Every row gives one point. The points of each table are mixes of a few directions, plus a little noise. Count the directions of each table, and those that both share. Where both have some left over, give the other angles between the two spaces (their principal angles), to ten degrees, smallest first.

First, 7 rows:
[-0.018 0.016 -0.015]
[0.055 -0.079 0.061]
[-0.005 -0.062 0.020]
[-0.007 0.014 -0.007]
[-0.004 0.048 -0.018]
[-0.024 0.009 -0.016]
[0.002 0.059 -0.020]
Second (5 x 3):
[-0.012 0.020 -0.013]
[-0.024 0.038 -0.026]
[0.005 -0.009 0.006]
[-0.021 0.034 -0.023]
[0.052 -0.083 0.056]
Directions: first 2, second 1, shared 1

First:
[0.011 -0.017 0.034 0.017 0.034 -0.020 -0.044 0.029]
[0.015 -0.057 -0.014 0.004 0.033 -0.038 0.000 0.021]
[0.058 0.008 -0.051 0.022 0.004 -0.066 0.051 -0.051]
[-0.002 -0.007 -0.019 0.073 -0.026 0.026 0.001 0.087]
[0.017 0.026 0.008 -0.029 -0.029 0.073 -0.026 -0.036]
[-0.053 0.037 0.022 -0.036 -0.021 0.032 0.004 -0.017]
[-0.048 0.011 0.019 -0.051 0.006 -0.006 0.009 -0.034]
Second (8 x 8):
[0.005 0.024 -0.007 -0.028 0.006 0.013 -0.006 0.065]
[-0.002 -0.006 -0.024 0.018 -0.020 -0.024 -0.005 -0.052]
[-0.002 -0.018 -0.001 -0.001 0.016 -0.011 -0.006 0.048]
[0.007 0.039 0.004 -0.024 0.005 0.042 0.004 0.008]
[-0.011 -0.072 0.065 0.048 0.013 -0.009 0.026 -0.078]
[-0.010 -0.064 0.065 0.048 -0.005 -0.015 0.027 -0.095]
[0.008 0.053 -0.029 -0.042 -0.040 -0.014 -0.015 0.058]
[0.007 0.042 -0.073 -0.019 0.024 0.018 -0.025 0.045]
Directions: first 5, second 4, shared 1; angles 50, 70, 70

First (9 x 12):
[0.014 0.019 0.029 -0.008 0.078 -0.004 -0.013 -0.007 0.012 0.027 0.033 0.035]
[-0.007 0.014 0.020 0.020 0.053 0.018 -0.039 0.004 -0.006 0.014 0.028 -0.024]
[-0.005 -0.033 -0.007 -0.078 -0.022 -0.004 0.018 0.016 0.062 -0.032 -0.071 -0.056]
[0.017 -0.008 0.029 0.005 0.005 0.017 -0.050 0.027 0.003 -0.004 0.025 -0.044]
[-0.048 0.035 0.008 0.063 -0.062 -0.021 0.003 -0.017 0.001 -0.054 -0.019 0.016]
[0.014 0.018 0.025 0.015 -0.029 -0.031 0.012 -0.007 0.009 -0.019 0.014 0.065]
[0.058 -0.043 0.003 0.011 -0.074 0.022 -0.042 0.045 -0.039 0.003 0.041 -0.043]
[-0.061 -0.009 -0.103 -0.017 -0.001 0.007 0.092 -0.047 -0.029 0.025 -0.078 -0.002]
[0.018 0.008 -0.004 -0.009 0.053 -0.005 0.019 -0.015 -0.013 0.040 0.026 0.052]
Second (9 x 12):
[0.018 0.028 0.090 0.015 -0.008 -0.030 -0.052 0.019 0.054 -0.051 0.030 0.025]
[0.104 -0.041 0.023 -0.055 0.036 0.008 -0.019 0.036 -0.013 0.060 0.071 0.031]
[0.004 -0.019 -0.043 -0.014 0.009 0.016 0.023 -0.006 -0.029 0.034 -0.006 -0.009]
[-0.047 0.011 -0.030 0.019 -0.013 0.004 0.020 -0.019 -0.007 -0.012 -0.035 -0.019]
[-0.018 -0.001 -0.022 0.005 -0.003 0.005 0.014 -0.008 -0.011 0.003 -0.016 -0.009]
[0.026 0.011 0.056 0.000 0.000 -0.016 -0.032 0.017 0.031 -0.021 0.028 0.018]
[-0.103 0.063 0.029 0.068 -0.045 -0.027 -0.010 -0.027 0.047 -0.097 -0.060 -0.019]
[0.016 -0.016 -0.017 -0.014 0.009 0.008 0.009 0.002 -0.016 0.024 0.007 0.000]
[-0.001 -0.036 -0.086 -0.024 0.014 0.030 0.048 -0.013 -0.056 0.061 -0.018 -0.019]
Directions: first 5, second 2, shared 2

First:
[-0.012 -0.032 -0.007 0.023 -0.021 -0.003 -0.001 -0.029 -0.002 -0.014 -0.045 0.021 0.012 -0.031 -0.012 -0.018 -0.008 0.016 -0.015 -0.015]
[-0.032 -0.003 -0.019 -0.012 -0.002 0.012 -0.043 0.007 0.007 0.007 0.030 -0.003 0.006 -0.014 0.014 0.009 0.016 0.003 0.004 0.003]
[0.033 0.062 0.069 -0.052 0.109 -0.035 0.041 0.018 0.028 -0.010 0.055 0.016 0.100 0.025 -0.019 -0.022 0.174 0.006 -0.024 0.079]
[0.006 0.014 -0.021 -0.027 -0.053 0.012 -0.007 0.028 -0.046 0.000 -0.007 -0.033 -0.017 -0.008 0.019 0.003 -0.071 0.006 0.020 -0.020]
[-0.009 -0.022 -0.009 0.013 -0.021 -0.005 -0.006 -0.012 0.000 -0.015 -0.042 0.031 0.022 -0.029 -0.002 -0.007 0.016 0.024 -0.023 -0.015]
[0.000 -0.025 -0.018 0.015 -0.056 0.000 -0.002 -0.007 -0.019 -0.017 -0.063 0.017 0.001 -0.030 0.003 -0.004 -0.035 0.024 -0.015 -0.035]
[0.027 0.013 0.007 0.049 0.048 0.010 0.020 0.025 0.052 0.058 0.063 -0.018 -0.125 0.114 0.017 0.070 -0.043 -0.072 0.030 -0.007]
[-0.015 -0.008 -0.004 -0.007 -0.005 0.011 -0.001 -0.030 -0.023 -0.006 0.006 -0.033 0.003 -0.026 -0.020 -0.031 -0.047 -0.008 0.025 0.011]
Second, 11 rows:
[0.017 -0.059 0.007 -0.025 0.066 0.022 -0.003 -0.011 -0.059 0.056 -0.026 0.043 -0.001 -0.061 -0.016 0.007 0.016 -0.031 0.040 -0.006]
[0.041 -0.037 0.001 -0.006 0.016 -0.023 -0.043 0.020 -0.096 -0.027 0.030 -0.002 -0.021 -0.001 0.026 -0.058 0.023 0.004 -0.036 -0.044]
[-0.022 0.045 -0.002 -0.036 -0.026 0.000 -0.009 -0.044 0.040 -0.014 0.061 -0.066 0.016 0.030 0.029 0.072 -0.043 -0.058 -0.013 0.052]
[-0.001 0.035 -0.009 0.027 -0.051 -0.024 -0.006 0.019 0.031 -0.051 0.021 -0.033 -0.001 0.055 0.021 -0.021 -0.005 0.026 -0.049 -0.013]
[-0.008 0.014 0.000 0.051 -0.025 -0.013 0.019 0.048 0.025 -0.019 -0.043 0.037 -0.012 0.005 -0.029 -0.060 0.028 0.086 0.006 -0.031]
[-0.020 0.019 0.005 0.049 -0.025 -0.011 0.014 0.048 0.021 -0.022 -0.031 0.034 -0.020 -0.001 -0.034 -0.061 0.026 0.093 0.018 -0.023]
[-0.004 0.033 -0.021 0.050 -0.050 -0.004 0.041 0.011 0.107 -0.014 -0.053 0.000 0.027 0.057 0.003 0.011 -0.002 0.024 -0.044 -0.012]
[0.000 -0.031 0.011 -0.052 0.051 0.017 -0.020 -0.032 -0.066 0.034 0.033 -0.006 -0.003 -0.047 -0.001 0.035 -0.011 -0.058 0.042 0.028]
[-0.028 -0.006 0.012 0.017 0.021 0.017 0.026 0.019 0.009 0.030 -0.049 0.054 -0.010 -0.046 -0.052 -0.016 0.017 0.050 0.066 0.005]
[0.004 -0.001 -0.003 -0.006 -0.001 -0.002 -0.004 -0.008 -0.001 -0.002 0.010 -0.014 0.002 0.008 0.010 0.008 -0.005 -0.015 -0.013 0.001]
[0.013 -0.012 -0.005 -0.061 0.025 0.019 -0.012 -0.068 -0.006 0.031 0.039 -0.047 0.028 0.003 0.039 0.093 -0.038 -0.121 -0.014 0.040]
Directions: first 5, second 4, shared 0; angles 30, 70, 70, 90
